Each row of a before or after table is a point. One or more steps were done to the points. Then noise was added and the rows were shuffled. The steps act on columns, c1 being the first. What was done? A step turns or swaps two columns, mirrors them in a line or flattens them onto one, adds a multiple of one to another, or multiplies or shifts one. Angles are multiples of 10 degrees, from the lower column toward the higher: turns from -170 to 170, lines from 10 to 170 but not 90. Use the fewest steps. Two steps may share a column if one is a turn and the other turns, adds or multiplies; they go together, in the order done. Otherwise the lowest column goes first.
In the rows, zero is written as 128.

Before, 13 rows:
[[205 170  76]
 [134 117 129]
 [137 118 111]
 [103 112 157]
 [211 216 105]
 [154 119 117]
 [129 143  93]
 [125 148 128]
 [148 102 123]
 [111 106 131]
 [ 94 110 154]
 [103 166 147]
 [107 121 160]]
After:
[[120 115 128]
 [124 114 114]
 [144 142 122]
 [138 105 114]
 [101 123 131]
 [111 139 156]
 [142 175 151]
 [212  97  74]
 [140 138  94]
 [ 93 139 155]
 [248 123 107]
 [123  99 125]
 [100 138 156]]
Steps: turn c1 and c2 by -50 degrees

Before:
[[185 117 193 129 150 118 141 143 119]
 [195  77 155 198 107 133  53 134 126]
 [161 161 136  81 110 112 165 130 155]
 [102 183 180 102 120 116 112 125  96]
 [174 133  78 198 112 137 100 150 123]
 [ 97  99 124 138  47 109 135 104 143]
 [132 127 158  76  90 115  73  95 140]
 [ 99 185  85 143 145  56 120 163 113]
 [111  75  69 133 149 175  98 166 135]
 [163 116 163  89 105  65 152 170  80]
 [129 101 178 114 156 157  69  95  58]
 [191 134 176 164  72 161  53 184 108]
 [204 136  91 195 139 105 153  77 171]
 [177 113 142 117 123 156 110 109 110]]
After, 14 rows:
[[192 134 113 163  69 182  52 185 107]
 [174 127 169 199 113 103  98 149 123]
 [194 179 101 197 104 137  52 135 126]
 [165  92 119  83 105 132 163 130 152]
 [184 138  70 128 149 157 141 141 120]
 [ 95 152 116 137  47 103 134 105 143]
 [128 164 103 115 157 173  71  94  56]
 [177 150 127 117 124 153 109 110 110]
 [101  70  95 102 121 164 111 125  97]
 [162 117  62  89 104 101 152 172  80]
 [205 113 142 195 138  90 153  78 171]
 [100  52 127 142 145  63 120 162 110]
 [133 122  99  77  88 138  72  94 139]
 [111 195 188 131 151 110  98 171 135]]
Steps: turn c2 and c6 by -160 degrees; turn c3 and c6 by 140 degrees

Before, 12 rows:
[[120 108 115 120 142 123  71 162 169 112 107 105 126 106]
 [ 99 168 128 161 132 110 120 158 119 144 164 147 107 126]
 [ 95  43 110  72 189  83 131 137  90  99 139 181 168 128]
 [112 145 107  97 126 155  88 156 103 124 120 140  78  72]
 [133 210 102 157 135 145  84 102 119 127 121 137 145 155]
 [150 150 118 127 186  88 113 104 115 148 131 139 122 106]
 [ 78 108 131 128  59  71 116 118 106 145 109  67  77 147]
 [149 140 163  97 130 111 122 136 101  86 132 137 108 141]
 [ 47 127 146  83 101  79 150 129 119 152 144  28  97 159]
 [101 142 172 120  83 108 162 135  79 198 124 101 127 140]
 [107  45 103 125 155 132 167 117 113  83 134 155 153  77]
 [111 120 112 111  80 104 147 139 112 176 168  63  95 199]]
After, 12 rows:
[[132  59 104  71 127 145  84 103 117 135 115 120 143 156]
 [ 80 128 112 146 116 105 146 137 110 122 189 176 114 197]
 [ 83 113 145 170 116  77 148 129 119 123 161 247 109 158]
 [101 148 129 137  62  70 118 119 106 115 157 201  85 145]
 [191 190 106 209 183  81 132 137  88 140  97 133 153 127]
 [148 101 104 152 120 154  87 154 103 109 123 137  86  74]
 [127 108 116 120 175  90 113 105 116 127  93 102 130 106]
 [113 146 114 140 127 121  73 163 169 125 103 146 123 104]
 [123 104 163 152 132 109 122 138 101 117 130 106  95 141]
 [158 103 128  84 154 109 120 158 119 122 152 144 114 126]
 [118 114 170 130  90 108 161 134  80 134 153 163 148 141]
 [163 204 105 160 153 129 167 118 113 127 114 132 135  75]]
Steps: turn c1 and c12 by -120 degrees; turn c2 and c4 by -160 degrees; turn c5 and c11 by -40 degrees; flatten c10 and c13 onto the line at 70 degrees

Before (11 x 24):
[[141 162 135 151 169 129 117 130 166 115 149 111  86 157 124 156 155  83
   93 185 132 124 157 139]
 [173 149 105 165 169 180 104 161 144 129 159 118 127 142 116  85 131 148
  118 141 152 168 134 157]
 [142 109 161 106  89 127 167 124 117  98  79 183  65 183  92  84 131 136
  139 114 102 112  83 136]
 [102 110 170  92  95 179 181 109 113 129 101 175 125 176 109  94 107  99
  178 131  88 129  95 157]
 [147 146 124 154 135 160 109 179 145 144 127 117 156 145 119 137 145 150
  138 128 182 134  97 110]
 [121 117 141 120 100 145 184  88 108 112 104 170  86 138  76 125  71 128
  137 120  89 101  90 126]
 [123 103 196 107  81 125 173 135  77  82 116 160 117 141  94 101  88 104
  152 121  98 149  92 153]
 [168 128 105 158 152 137 122 179 166 126 155 150 139 135 161 106 127 171
  134 198 134 178 127  99]
 [180 188  98 158 169 152 132 170 157  91 138 176 169 117 150 113 158 164
  139 148 159 168 142 117]
 [178 116 133 153 122 120 141  89 133  88 103 174  90 177 142 120  93  89
  160 121 107 153 105 104]
 [136 145 104 159 134 160 149 162 153 105 154 110  79 169 163 147 116  97
   95 166 179 105 161 167]]
After (11 x 24):
[[121 116 141 122  98 144 187  91 109 113 105 173  88 137 161 103  62 128
  137 120  91 101  94 125]
 [100 113 169  92  95 182 181 110 112 128 102 173 125 174 146  19 102 101
  175 130  88 128  93 155]
 [164 131 100 160 151 136 120 180 165 126 155 149 142 137 140  91 159 170
  133 196 135 179 131  98]
 [172 147 105 166 168 180 105 160 143 129 161 116 128 145 118   7 119 147
  117 144 156 171 134 158]
 [142 161 136 150 170 130 119 129 165 115 148 108  87 155 101 153 134  78
   94 185 134 124 158 136]
 [145 145 124 151 134 157 108 180 147 142 127 114 157 147 110  87 129 147
  136 128 182 135  99 113]
 [175 115 133 154 126 120 139  93 136  85 104 173  88 177 164 129 129  87
  161 120 107 151 109 104]
 [125 100 195 104  82 129 169 134  79  83 116 161 116 137 154 105  80 104
  150 117  98 150  92 152]
 [135 146 104 159 132 161 150 162 153 108 154 114  79 166 150  97 161  96
   94 167 175 103 161 169]
 [146 109 159 106  88 124 167 125 117  98  80 183  65 183 112  85  94 135
  137 112 103 111  83 135]
 [177 188  94 157 169 153 132 170 154  93 139 173 166 115 108  78 160 166
  137 150 161 167 141 117]]
Steps: add -1.5 times c6 to c16; turn c15 and c17 by 70 degrees
